Rows are points. Each table stands for the endless flat space through its points: a line for two points, a plane for three, and so on. The two share one point or none. Which?

First:
[[ 10.3 -13.5  16.5]
 [ 10.1 -13.5  13.7]]
Second:
[[  2.7 -10.2   4.9]
 [  5.1 -11.3   6.9]]
They share: [  9.9 -13.5  10.9]

First (3 x 4):
[[ -7.6  -5.6  10.8 -14.3]
 [-11.3   0.4  10.3 -13.0]
 [ -7.4  -3.6  10.3 -19.6]]
Second:
[[ -4.7   2.2   8.1 -17.0]
 [-17.7 -10.3  14.6  -3.0]]
They share: [ -9.9  -2.8  10.7 -11.4]

First, 4 rows:
[[ -6.0  -1.2  -1.6  24.5  -7.3 -12.5]
 [ -3.2   6.5   1.9  -7.8  10.6   3.5]
 [-14.4   5.3  -9.1  11.8  -9.8   2.5]
 [ -0.4   2.1   4.2   5.3   7.4  -6.5]]
Second (3 x 6):
[[ -3.3  18.1  -5.4  11.6   0.7  12.1]
 [-18.9  -3.6  -5.2   2.5  -6.0   2.1]
 [-17.7  -7.4  -3.6  -2.5  -7.4  -3.5]]
They share: no point

First:
[[ 10.4   0.4 -12.0  19.8   6.3  -8.7]
 [ 10.4   6.8  -6.4   7.8  12.7   1.3]]
Second, 4 rows:
[[ 19.3   6.0 -18.9   5.5  -2.3  -6.3]
 [ 10.5   0.6 -14.5  15.5  18.3   7.7]
 [ 12.0  16.0 -13.1   1.8  11.4  -2.2]
 [  5.0   6.5  -3.7  13.0  21.9   4.2]]
They share: [10.4  5.2 -7.8 10.8 11.1 -1.2]

First:
[[-7.8 -2.1 -2.8  0.6 -3.1  8.3 -3.5 -8.4]
 [-9.6 -5.7 -5.2 -0.6 -6.7  5.0 -8.0 -9.6]]
Second (2 x 8):
[[-14.6  -9.1  -3.4  -8.6  -0.6  13.0   0.6 -11.0]
 [-17.1 -11.0  -3.3 -11.7   1.1  15.8   2.9 -13.3]]
They share: no point

First (4 x 9):
[[ 17.0  -5.3  12.5 -12.3  -9.9   3.3   4.5   2.1  11.5]
 [ 10.7  -7.6   9.2 -13.3  -9.2   8.2   8.0   5.7   7.5]
 [  9.6 -13.7  -6.1  -9.1 -19.9  -0.7   0.7  12.3   9.7]
 [  5.2  -8.4  15.5 -13.9  -3.6  13.8  14.1   3.6   4.4]]
Second:
[[  6.6  -4.3   2.3 -17.5 -18.5   2.7   9.5  14.7  10.9]
 [ 10.5 -12.1   3.2 -10.6  -9.5   9.6   5.0   6.6   4.9]]
They share: [  9.2  -9.5   2.9 -12.9 -12.5   7.3   6.5   9.3   6.9]

First (5 x 11):
[[ 14.4  -6.1 -20.4  -2.3   7.4 -14.1  -9.8   3.6   2.8 -10.7  15.8]
 [  8.4   0.7  -6.0   6.9   9.8   3.9   7.2  21.0   4.4  -1.1  12.6]
 [  7.2  -2.9 -11.4   7.6  11.2 -17.9   4.6  16.1  -7.7   2.9   8.7]
 [ 10.9  -6.5 -17.7   5.2  15.6 -23.6  -1.4  14.2  -8.0   2.1   9.1]
 [ 10.2  -0.5 -10.6   8.1  10.2 -12.1   6.9  12.9  -5.8   0.1  12.2]]
Second:
[[  7.1 -10.9  -6.7  -1.6   9.9  -7.9  -2.8  16.3  -0.5   9.4  18.0]
 [ 16.1   0.1 -17.9  11.2   6.2   1.1   3.8   4.9   0.1  -6.9  19.8]
 [ 18.1  -0.9 -10.5  12.1   1.6   5.6   4.1   7.7  -1.1 -14.8  17.7]
 [ 11.5 -10.1  -7.3 -11.9  20.5  -6.6   8.8   5.3   8.8  10.9   5.4]
 [ 13.7  -3.5  -2.7  -1.0  10.9  -8.0   9.4   9.4   4.6  -3.0   2.5]]
They share: no point

First (5 x 11):
[[-11.2  -1.9  14.3   3.5  13.6  -8.2 -25.8   2.9 -20.0  21.6  10.9]
 [-12.0  -5.9  -5.7   4.3  13.0 -11.4  10.2   8.7 -13.2   1.0   5.3]
 [-18.0 -11.1  -0.7   5.7  19.6 -13.6   3.6   8.1 -14.6   2.8  11.1]
 [-17.4  -5.5  15.2   2.7  19.9  -9.1 -20.4   1.6 -19.2  21.7  13.1]
 [ -5.0  -4.5  -5.2   7.5   6.5 -11.4  -1.4  11.2 -14.5  -1.7   5.3]]
Second (2 x 11):
[[-11.7  -8.3   5.1  -3.8   2.8 -12.3  -2.4   5.1  -8.1  -1.1   6.5]
 [ -2.7   1.3  11.1  12.4  19.0   3.9 -15.6   0.9 -18.3  13.3   4.1]]
They share: [ -7.2  -3.5   8.1   4.3  10.9  -4.2  -9.0   3.0 -13.2   6.1   5.3]

First, 3 rows:
[[ -6.5  13.2 -14.1   8.8  -8.5   5.7   7.1  -8.1  -3.6   6.3  18.9  -0.1]
 [-10.7  14.3 -13.6   9.9  -7.8   6.6   1.8 -11.3  -4.7   9.2  24.4  -4.6]
 [-11.6  11.3  -0.4  -6.6   1.5   5.7  22.8   4.3   3.7   2.6   1.3   5.3]]
Second (6 x 12):
[[ -3.2  14.2  -9.4   4.5  -1.8   4.6  15.6 -11.5  -2.4   1.9  18.9  -4.5]
 [-17.6  18.3  -7.5  -9.9  11.1   8.6  10.7   0.9   6.3  20.3  12.5  -0.5]
 [ -8.8  11.7 -11.5  -8.3   6.9   5.8  25.5   7.1   0.6  16.0  13.1  -2.6]
 [ -4.8  11.9 -18.3   1.4  -4.5   2.5  -4.9 -18.5  -2.4  12.3  16.6   4.9]
 [-11.2  14.7  -6.7   5.8  -5.7   9.7   9.3  -8.1  -6.9   0.8  12.8   6.4]
 [-18.8  10.8  -1.9  -7.1   5.5   5.9  29.3  19.9   6.9   0.7  11.2   4.4]]
They share: no point
